Each row of a before or after table is a point. One or more steps were done to the points. Then noise was added and the rows were shuffled. The steps act on columns, c1 being the first. Name the steps. A step turns or swaps two columns, mirrors them in a line or flattens them onto one, adds a multiple of one to another, or multiplies or shifts one. Angles are multiples of 10 degrees, from the lower column toward the higher: turns from -170 to 170, lines from 10 to 170 but not 90. Use the fewest steps. Two steps may share a column if one is a turn and the other turns, adds or multiplies; they go together, in the order done. Otherwise the lowest column goes first.

Before (8 x 3):
[[-11  55 -47]
 [-13 -24   3]
 [  7   5 -34]
 [  7  48  -7]
 [ -5 -31   4]
 [ 25  43  36]
 [-24  19   4]
 [ -4 -75  44]]
After, 8 rows:
[[ -46 -121   45]
 [  -8   69   37]
 [  -9  -52    3]
 [  18   76   -4]
 [  39    6  -33]
 [ -18  -41    1]
 [  36   86  -45]
 [ -30   34    3]]
Steps: add -1 times c3 to c1; multiply c2 by 1.6

Before:
[[ -10   39  -43  -70   -1   17]
 [  21   25   33    4  -58  -33]
 [ -40   -9  -33   42  -20  -49]
 [ -67  -55  -31   -8   44  -47]
 [  22   22 -100  -19   47   64]
 [  18   68  -20   43   23  -22]
 [  16   32   49   42   -6  -30]
 [ -37   27  -12  -31   -4   39]]
After, 8 rows:
[[  27   28 -100  -11  -48   83]
 [ -25   34   -5  -44  -13   58]
 [   0   42   37   46   33   -9]
 [  18   33   66   11  -12  -11]
 [ -59  -72  -55  -30    5  -27]
 [   2   87  -30   46   -2   -2]
 [  14   51  -28  -70  -33   36]
 [ -51  -11   -5   25  -37  -30]]
Steps: turn c1 and c4 by 20 degrees; multiply c2 by 1.3; turn c3 and c5 by 50 degrees; shift c6 by 20

Before (12 x 8):
[[   1   52   10   29   18  -28  -14   73]
 [   7  -37    3  -42  -37   -3   28   42]
 [  75   50   18   92   18    2  -48  -14]
 [ -12  -13   66  -41  -35  -32   56   46]
 [  41   45  -11   15   47   14  -66  -39]
 [  21  -22   32  -23   -6   25   63   43]
 [   3   36   11  -23   -7   17   73   20]
 [  28   92   12   80   26   -1  -62   20]
 [ -45  -21   45   70   56   36   -7  -34]
 [   9   48  -11  -36 -102  -24   30   36]
 [ -31   -1   46    0  -24   61   11   66]
 [  18   56   68  -53  -49   -8   24   52]]
After, 12 rows:
[[  12  -54   10   22  -28  -28    6  -68]
 [   0  -38    7 -103   39  -16   47  -36]
 [  21   32   23  -31   37  -49   50  -46]
 [  39   14   -6   53  -71   20  -17   38]
 [ -71  -63    0   16  -91   -6  -22    1]
 [  43    6  -12  -24   -3   40    8  -62]
 [ -11   43   -2   -3   22   13   54  -47]
 [   1   45    2  -33   44   -5   15  -41]
 [  -8  -49   10  -50   54  -29   45  -55]
 [ -26 -110    0   24  -78   -1  -27  -26]
 [ -45  -67   -7   46  -13   19  -46   32]
 [   0   -8   -6   -8   22   14   84  -21]]
Steps: turn c1 and c8 by -170 degrees; mirror c2 and c7 in the line at 80 degrees; flatten c3 and c6 onto the line at 110 degrees; turn c4 and c5 by -90 degrees

Before:
[[ 62 -52 -49 -12  46  55  -8  13 -46]
 [-44 -64  28 -84 -16  84  18  39  38]
 [-18 -10  11  63  52  21 -21  29  22]
 [-28  -9  38   3  30 -54  51  20  60]
 [  4  27   4  73  13  39  12  -4  -8]
 [ 31  21  23  79  -6  15 -50  32 -26]
 [-69 -64  19 -13 -26  21  62  68  54]
 [-22   2 -20  54  12  -9 -29 -12 -14]]
After (8 x 9):
[[-38  -4  10   3  30 -56  46  41  81]
 [  8  20   3  76  13  45   8  -3  -7]
 [-37 -54  -8 -98 -18  81  12  48  50]
 [-65 -65 -36 -19 -35  20  72  53  69]
 [ 61 -46 -39 -17  48  52  -5 -31 -57]
 [-15  -8  -2  52   9  -7 -29 -17 -21]
 [-22 -14 -13  59  54  21 -13  19  26]
 [ 28   4  -9  86 -10  10 -46  38 -29]]
Steps: turn c2 and c4 by 10 degrees; turn c3 and c8 by 50 degrees; multiply c9 by 1.3

Before:
[[ 91 -61  28 -19 -27  18 -35  30   2   0   1]
 [ -9 -49  -6  45  -3  11  98  86 -10  -5  26]
 [ 49  43 -17 -47 -18  19 -44 -17  17   8 -75]
 [-43 -85  -8  66  44 -12  62  30 -17 -81  61]
 [ 17 -29  12   1  50 -45  50  73 -31  10  50]
 [ 70  -5  68  13 -30  15  -3 -51 -21  20 -40]
 [ 11  18  59 -24 -49   5 -40  23  11   3 -10]
 [ 27 -19  -2 -40 -60 -40 -15 -44  32  25 -39]
 [ 62  33  11  -4  -6 -20 -22   1  93  38 -19]
 [  7   3   2 -36   0  33 -38  -9  38  79 -14]
 [ 44  15 -23 -23 -40  11  -1 -30  17  -8  50]
 [ 39  19 -22  33 -35 -25 -50   6   9  51 -15]]
After (12 x 11):
[[  93   22   -9   66   44  -29   62  -32  -18  -80   -4]
 [ -12  109   28   10  -29   46  -36   33    3   -2   42]
 [  10   33   12   56   47 -114   52   47  -31    8  -25]
 [  -3   34   -2  -60  -60  -99  -15    3   32   25   49]
 [  43   26   -4   95   -3   26   99   20   -9   -5   30]
 [  -6    3    2  -31    1   84  -37   22   38   79  -14]
 [ -40   23  -21  -38  -39   27   -1   -2   18   -9  110]
 [ -20   -2   59    0  -49   13  -39   32   11    3   64]
 [ -40   19  -21   27  -35  -63  -51  -20    8   49   37]
 [ -65   26   10   -1   -6  -49  -22    4   94   37  -10]
 [ -42   55   68  -29  -30   38   -1  -43  -21   20    5]
 [ -63   12  -15  -43  -17   48  -45   24   18    7  -49]]
Steps: turn c1 and c2 by 130 degrees; turn c4 and c8 by -50 degrees; add -1.5 times c5 to c11; multiply c6 by 2.5

Before (9 x 12):
[[-35  51 -31 -52  50   1 -24  19 -32  31  40  50]
 [  2   5 -13  18  -3 -21  62  13  18 -60 -11  12]
 [-19  11  -6 -41  23 -19 -27  31   5  16  -1  74]
 [-44 -11 -27 -11  33 -43  29   1   4   0  30  49]
 [-60  29  21 -14  11 -29 -24  12 -23  22   1  33]
 [ 58 -27  12  37  17 -17  22 -42  24   2 -35 -36]
 [ 17 -30  19  13  -9  41  33 -54  18 -18 -29  11]
 [-21   4  13  19  24  27   3  25 -26  47 -12  57]
 [ 46 -22  17  38 -28  -2  -6 -32 -15  10   5  10]]
After:
[[   9   -4  -59  -54  -26  -19   46  -10  -52   31  125   30]
 [  -7   16  -46  -42   -5  -36   33   -5  -10   17    3   65]
 [   0   -4  -65  -13  -42  -26   -6   36   13    0   85   29]
 [  11  -18   44   44   28   30  -15   16   20    9   16   28]
 [  12   -1  -13   15  -25  -20  -54    9    1  -62  -35   10]
 [ -44   -6  -51  -16    4  -27   25   15  -36   22    4   16]
 [  19   14   66   40  -33   28  -14   35   31   -4 -106  -16]
 [  -3    7   19    6  -11   68  -29   -5   30  -15  -85   19]
 [ -18   -4  -26   24  -18  -12   13  -36   -8   49  -41   47]]
Steps: turn c1 and c3 by 60 degrees; turn c3 and c12 by 20 degrees; add 0.3 times c10 to c9; turn c2 and c9 by -70 degrees; turn c5 and c7 by 150 degrees; mirror c6 and c8 in the line at 150 degrees; multiply c11 by 3

Before:
[[-62   3  57 -36   1 -36 -31  52 -13   1 -28  -2  40  42]
 [-23  -4   5 -61 -16  24  29  29   0 -41 -51   1  -4   7]
 [ 33 -22 -39 -13  43 -17   4  14  41  11 -15  63  24  -6]
 [ -4 -12 -43 -54 -13  92  -1 -46 -22  -2  61 -31  -5 -25]
 [ 28 -23  59 -40   1 -29 -40 -24   3  -9  -3  15 -26  24]
 [ -4  74 -40  23  39 -58  29 -40  35  -8   9  -1  50 -42]
 [ 33  17  15 -59   5  30  69 -20 -23  -2  10  12  37  38]
 [  4  18  48   5  42  37  33   0 -62  11  34 -31 -30 -54]
 [  8  22  25 -19  45  25  54 -26  63  89  27  20 -30 -19]
 [  3  33 -49 -55  21 -14 -31 -67 -64   5 -10   5  25   3]
 [ 23   9 -40  -6 -29  -8 -17  45 -44  12   4  -3  20   9]
 [-12 -38 -26 -58  31 -38   2  48  37   7 -24 -27   0 -19]]
After:
[[-43 -45 -60 -32 -17 -15 -34  -4 -36   1 -16  52  45  69]
 [ 29 -79  13 -38  -7   6 -35  30 -28  -8  -4 -19 -29  38]
 [ 71 -17  -7 -17   8  40   5 -24 -16  14 -41  19  24  -7]
 [ 13 -18 -28  -2 -15 -51 -17 -37  -6  18  30 -26  20  19]
 [ 35 117  16 -57  13 -23  71  16  33  -2   4 -22  35  56]
 [  8 -11  66 -54   2 -62 -31  11 -16   1 -25   4  24   4]
 [ -3 116  44  30  35  34  31   4 -60  -6 -22   5  49 -68]
 [-29 -39 -37 -59  -6  40   6 -30 -42  10 -44 -11   2 -30]
 [-21  69  -7   6  48 -67  26  16  34  14 -15 -35 -31 -89]
 [-11  37 -26 -64 -53   2  25 -15  32 -44 -11  25  -5  13]
 [ 22 106  16 -17  44  58  57  24  27  88 -22   5 -28 -30]
 [-24 -13  50 -49  51 -22   0  10  95  -6  38 -20  -4 -40]]
Steps: turn c1 and c12 by -50 degrees; multiply c12 by 1.3; add 1.5 times c7 to c2; multiply c3 by 0.4; turn c3 and c8 by 120 degrees; turn c5 and c11 by -60 degrees; swap c6 and c9; multiply c14 by 1.6

Before (10 x 20):
[[-25  38  32 -14  71 -40 -39 -25  10  -1 -25 -58 -49  10 -44 -26   3 -50
  -40 -50]
 [ 25 -23  -5 -35   3 -10  22 -23  29   4 -24   3 -10 -35  49 -17 -55 -28
  -34  -5]
 [-13  -1 -30  47  11  -5  42  17  49   8 -19  -5  21 -42  -5   1  18   1
  -28 -32]
 [ 53 -21 -18   6  55  22  40 -31  40 -20  -5 -26  32   1 -30 -80  29 -22
   -1   5]
 [ 24  45   4 -22  -4  70 -32 -43  13  -5   1  -8  30 -18 -13 -25 -25  23
    2  21]
 [ 29  50 -19 -39  64  -6  17 -39  27  23  40  75 -42 -53  27   5  12  -3
  -42 -22]
 [-29   0   6  18 -25  14   6  10  53 -17  54 -16  11  16 -10 -26 -44   3
    1 -16]
 [ 20 -51   9  -1 -23 -17 -18   7  -4 -42   9   5 -51  11 -53   3  18  51
  -13 -38]
 [ 20  -7  -7 -33 -20  22  -2 -58 -40 -26  34  12  14  -4  -3 -18   8  -8
    4 -51]
 [  1 -69 -53 -10  14  46 -33  -7  29  28 -59 -20  35  10  17  -9  28  16
   22 -37]]
After:
[[ -33   10   11   22   26   16    7   -6   34  -20  114  -20   12   20
   -39  -24  -45  -18  -13  -14]
 [   2   36  -54   -9  -22   49  -31   61    0   27    1  -36   33    9
   -33   -7   29  -24  -26  -37]
 [ -14   17  -30   49    6   -7   47   -8   28    7   38   -7   21  -40
   -38    2   19   -8   43  -37]
 [  27  -64    5  -23    4   70  -32   -3   15   -5   58  -26   30  -19
    -5  -25  -25    3   -4   21]
 [  53  -11  -19    9  -51   25   39   35   46  -17   54  -14   30    4
   -20  -76   34  -56   21    7]
 [ -24  -43   30  -11  -45  -42  -36  -15   47   -1   36  -34  -51   13
    15  -27    5 -121   82  -53]
 [  23   40    8   -7   29  -17  -21   32   38  -44   70  -32  -52   10
    30    2   19   41    9  -41]
 [  24   -5   -8  -37   16  -11   20   32  -29    6   35   20   -8  -34
   -46  -21  -58  -15   48   -8]
 [  21  -35   -8  -34   20   20    0   47  -15  -24   98   18   13   -7
    38  -20    9   15  -12  -51]
 [  27  -66  -20  -36  -37   -5   18  -12  -12   22  102   94  -45  -54
   -39    6   15  113   85  -22]]
Steps: turn c2 and c8 by -130 degrees; multiply c19 by 1.6; turn c5 and c19 by 160 degrees; mirror c9 and c15 in the line at 150 degrees; shift c11 by 60; multiply c12 by 2; turn c12 and c18 by 50 degrees

Before (9 x 24):
[[  1  32 -12  29  -6 -22   3   1  -5  -4   6 -10  36  -3  30   9   0   5
    3  -2  43  35 -19   3]
 [ 13 -14 -19 -36 -16 -22 -16  -4   5   1  21  -1  14 -16  -6   2  10   4
    5  14  16  23  36   9]
 [-17  20 -13 -29 -17 -22 -26 -11 -40  14  14 -10 -28  21   1  -2  11  17
    2  21 -11   4   7 -13]
 [ 29  -7 -17 -26  20 -15  -2   3  -1  14  29   2  10   5  38 -58   0  -7
   39   1  -1  13  22 -13]
 [-58  -1  15 -39 -59 -15  -6  -1   2 -22  28   3 -24  17  -8  -5   8 -15
   62  -3  20  -9  29 -16]
 [-70  21 -20 -34   9   3  10  -8   8  -7  11  -5  38 -15  -2  -2  10   8
   -7   3  -4   6  -6 -17]
 [  5  31  43  34  11  -2 -23  20  -4   9  -4  13  19  22 -21   5   2   8
  121  20  -9   0 -11  15]
 [ 16   5 -10 -38  18  19   1  26 -17  28 -18  62  15  21 -10   4   8  10
   -3  46 -10  -7 -68   8]
 [ 31  27 -18 -39   3   1 -10  -9 -16  20  17   7  23  22 -15  -1 -33  -4
   -6   1  51  -9  25  -7]]
After:
[[-68 -22 -20 -31   9   2  -4  -7   8  -6  11  -5  37 -16  12  -1   5   7
   -7   3 -10 -13  -6 -18]
 [ 18 -10 -13 -31  19  19   4  26 -17  27 -17  63  16  19  -2   4  -2  10
   -3  44   0 -21 -67   8]
 [ -5 -24  17  18  -7 -22  -9   1  -5  -3   8  -9  36  -4   1   8  20   4
    3  -2 -41  26 -18   4]
 [  8 -26  34  29  10  -2  12  19  -2   9  -5  14  18  22  -2   5  18   8
  120  19  35  18 -11  15]
 [-16 -23  -7 -25 -16 -21  32 -11 -40  14  14 -10 -28  22   3  -2   4  17
    2  22   0 -14   7 -13]
 [ 14   4   1 -36 -15 -22  17  -5   7   2  21  -1  15 -16  -4   1 -17   4
    5  13 -26 -10  35   9]
 [ 21   4 -12 -26  21 -15   7   3  -1  12  29   2  10   6  -4 -59  -5  -8
   39   1 -10  -8  22 -13]
 [ 33   1  20 -32   3   1   3  -8 -16  21  17   7  22  22  -6   0  42  -4
   -6   1 -51 -23  24  -6]
 [-54  -4  25 -32 -59 -16  -2  -1   2 -21  28   2 -22  18  10  -6  -8 -15
   62  -3  -7 -23  30 -16]]
Steps: flatten c1 and c15 onto the line at 170 degrees; turn c2 and c17 by 140 degrees; turn c3 and c21 by 140 degrees; turn c3 and c7 by 160 degrees; multiply c22 by 0.4; turn c4 and c22 by 30 degrees

Before, 9 rows:
[[-107   23  -48   11    9   95  -63   39  -89    4   20  -43    3  -26
   -10   23  -21   89   23  -21  -31  -23   33   37   23  -63  -55   -4
   -82  -94   46   35]
 [ -27   26   20  -45   25  -52   21  -29   35   13  -37   -6   36   -1
   -54   -5  -10  -48   -1  -84  -20  -32  -54   -8  -15  -12  -40   33
    64   14  -36  -56]
 [  24   21  -27  -31   14  -77   -9   -5   21  -31  -23  -23   37    9
    14  -45    1  -40   40  -73   38   18  -19  -46   48    4  -44   50
    13   76  -28    5]
 [  -6   37    7  -33    1  -21  -21  -25  -36  -16  -24  -21   -7   13
     4  -48  -44  -56   19  -40   -6  -67  -20  -66  -54   34   -1  -20
    13   30   -5   42]
 [  -1   -6   -8  -13    0   -6  -59  -61    0  -16    9  -72   53    8
     1  -35  -12  -11   45  -39   -7   -2  -21  -31  -20   33  -32   12
    12    2  -33   36]
 [  13   48   35  -61   -2  -52    6  -45    2  -10   18  -39   17   19
   -48   18   11  -50   25  -45   17  -47   25   19   -2   19  -48   12
    36   49  -38   14]
 [-108   22  -18  -23   52   80   20   23  -24   40  -18  -22   15  -22
    30   19    2  121   34  -12  -31   17   68   30   14  -34  -41  -23
   -35   -5    9   70]
 [ -56   24   40   35  -32   41    9   18   15  -96   15   -8    8   84
    46   16   38  -20   66   15 -105  102   67  -23   15  -39   -8  -26
     5   34   32  -43]
 [ -15   25   31   25   26  -82   -7  -38   -3  -26  -31  -45   26    3
   -42  -34   13  -35   85  -28    9   22  -18   -7   -4    0  -53   52
    13   96  -20   24]]
After, 9 rows:
[[  11   52   36  -66   -2  -49   -1  -50    5   29   27  -45   15   21
   -48   19  -13  -46   26  -43   12  -44  -34   11   -5   19  -47   -1
    38   54  -37    9]
 [-110   22  -17  -22   53   76   21  -44  -30   84  -29  -28   14  -20
    32   25   12  120   36  -15  -30   18    0   28   10  -40   20    7
   -34  -13    7   71]
 [ -18   25   34   25   27  -81   -5  -52   -5   15  -28  -43   29    4
   -39  -35   22  -36   86  -30    4   22  -77   -6    0    1  -32    2
    19  100  -25   26]
 [  -6   -9   -8  -10   -3   -8  -59  -30   -1   24   10  -67   54    5
    -2  -41  -20   -7   41  -37   -8   -2  -85  -28  -20   37  -59    3
    10   -4  -40   33]
 [  29   11  -26  -31   13  -73   -6  -43   19   11  -20  -28   42    8
    21  -48   11  -32   44  -67   33   16  -85  -40   46    7   -4    1
    18   81  -29    3]
 [ -58   23   39   36  -29   39   12   -4   14  -56   10  -10    8   90
    53   23   89  -20   62   14 -104   99    5  -23   21  -37   15   -3
    10   39   31  -39]
 [ -24   28   21  -40   21  -51   23  -47   30   61  -44   -8   37   -4
   -53   -1  -29  -48   -3  -86  -27  -33 -118   -6  -12  -13  -30    3
    60   10  -35  -60]
 [   1   35    6  -32    3  -21  -24    2  -34   25  -18  -23  -10   15
     3  -48  -79  -61   18  -48   -6  -65  -73  -72  -54   34  -20    0
    15   30   -7   44]
 [-104   24  -47   15   11   96  -67  -53  -85   48   18  -45   -4  -19
   -11   21  -30   81   22  -20  -32  -19  -29   36   24  -58   40   -1
   -75  -94   45   32]]
Steps: swap c8 and c27; shift c10 by 40; add 0.5 times c22 to c17; shift c23 by -60; multiply c28 by 0
